Every row gives one point. Each copy is the shape, with its points in the same order, turned, moved and blurred by noise. Is it also mirrored, or only turned?

Shape (8 x 3):
[[ -8 -37  28]
 [ 10  59   5]
 [ 18   7  12]
 [  5  35  25]
 [-12 -29  33]
 [  7  52  18]
 [-21  -8 -23]
 [-17  16  34]]
Copy 1 (8 x 3):
[[ 20  31 -32]
 [  6  -8  60]
 [ 22  -7   9]
 [ 19  11  37]
 [ 20  35 -26]
 [ 11   5  56]
 [-30   0 -10]
 [  8  34  25]]
Copy 1 is: mirrored
Copy 2 (8 x 3):
[[-35 -36  19]
 [ 22  44   6]
 [  8  -4  13]
 [  1  28  24]
 [-37 -27  22]
 [ 12  43  17]
 [-20 -10 -32]
 [-27  21  24]]
Copy 2 is: only turned

Shape (12 x 6):
[[ 18   3  -2 -22   4  -6]
 [ -7  -6   8   6   5  -6]
 [ 26   0  14  10  29  17]
 [ -8  19  11   5 -16  23]
 [-10   0   7 -13 -18  11]
 [ -5  -3   4   2  33  -5]
 [ -5  -5  -9   6   9 -11]
 [ -2   6 -35   6 -13 -12]
 [-11  -1  16 -10 -14  -9]
 [ -7  28  16   1 -14  -9]
 [ -9   9 -60   3  -1  -5]
 [ -1  10  13 -26  -8 -10]]
Copy 1 (12 x 6):
[[ 18 -20  12 -10   1  16]
 [-10  -1  12   0   4  -7]
 [  5 -13  -6  31 -14   9]
 [-14  22   0  -4  16  24]
 [ -8  -1   8 -15  26  19]
 [  8 -12   4  16   2 -17]
 [ -1  -7   6  -7   0 -17]
 [  3   0  -8 -41  -5  -5]
 [-12  -7  28 -12  20   9]
 [  1  20  29 -14   5  17]
 [ 21   4 -30 -42  -2 -18]
 [ 12  -8  28 -11  18  18]]
Copy 1 is: only turned
Copy 2 (12 x 6):
[[  0  15  14 -14  13   7]
 [-14   7   5  10   3 -18]
 [ -6   5  41  17  29 -12]
 [ 17 -11  14  24 -15  -9]
 [ -1   0  12   0 -23  -3]
 [-26  22  14  21  18  -7]
 [-21   4  -4   7  12  -7]
 [-10 -19 -21  -2  11  10]
 [ -2  12   1  -4 -15 -16]
 [ 22  10  -5  13  -2 -18]
 [-21 -25 -23   9  14  34]
 [  9  23   3  -8 -11  -3]]
Copy 2 is: only turned

Shape (13 x 9):
[[ -9   1  -2  15  43 -16 -29  24 -15]
 [ 18 -26  -8   8  -2   0 -13 -21 -30]
 [ 16 -44 -29  -7  24  19 -13 -22 -25]
 [  1 -27   8   8  11 -21   5 -21 -10]
 [  4 -25 -16   6  -4  15   3  25 -22]
 [ -7  18   3 -43  -4  38 -34 -12 -11]
 [ -7  28  -4 -11 -30  -7  33  -7 -25]
 [ 16  -7 -27   7  18   1 -14  12   0]
 [-30  19 -17  41  23  13 -27 -16   5]
 [ -3 -14  14 -45   0  32  20  -2   8]
 [-32 -22  14 -28  12 -18  12 -32  -5]
 [ -1 -15  -3  18  36 -17  26  -6 -22]
 [  8 -18  10   5   6  49   2   4  -4]]
Copy 1 (13 x 9):
[[ -8 -23   1  -7  24 -33 -12 -21  -7]
 [  8 -32 -15  27   4  20  27 -12 -10]
 [ -7 -54  -1  20   6  14  47 -11   4]
 [ -6 -15   3  11  -2  15  18 -31 -29]
 [ 12  -3  13  18  12  -6  34  11  -1]
 [ 17 -55 -12 -17 -17  17  -8  42   2]
 [ 20  30 -27 -10   1  21  22  25 -33]
 [-16 -16  -9  18   9 -13  12   2   9]
 [-13 -10  -9 -25  21  27 -18 -14  31]
 [  9 -15  10 -13 -52   3  37  32 -17]
 [ -9 -25   4 -33 -18  24  28 -14 -57]
 [ -3   2  -9 -17   4  -7  33 -36 -12]
 [ 29 -15  14   7 -32  11  20   1  24]]
Copy 1 is: only turned
Copy 2 (13 x 9):
[[-31  29  44   3  14  -7 -20 -20   7]
 [  8 -17  18  -2 -25  -6 -23 -30   7]
 [ 10   5  22 -16 -43  -4 -26 -50 -13]
 [ 26  -5  34   1  -4 -28 -11 -16  -3]
 [ -2  -3  -4 -29   4  -7 -24 -25  -1]
 [-33   6 -10   4 -48   2  18   1 -21]
 [ 10 -11 -33  21  16 -34  13 -12  -7]
 [ -1  24  13   4   1  11 -24 -25   3]
 [ -8  40  23   6 -15  -8   9 -13  51]
 [ 14   9  -8 -25 -20  -9  21   0 -47]
 [ 16  10  26   3 -22 -60   2  -2 -28]
 [ 19  11  32  -4  21 -29  -2 -45  -5]
 [  3   3   7 -42 -18  11  15 -18  -2]]
Copy 2 is: only turned
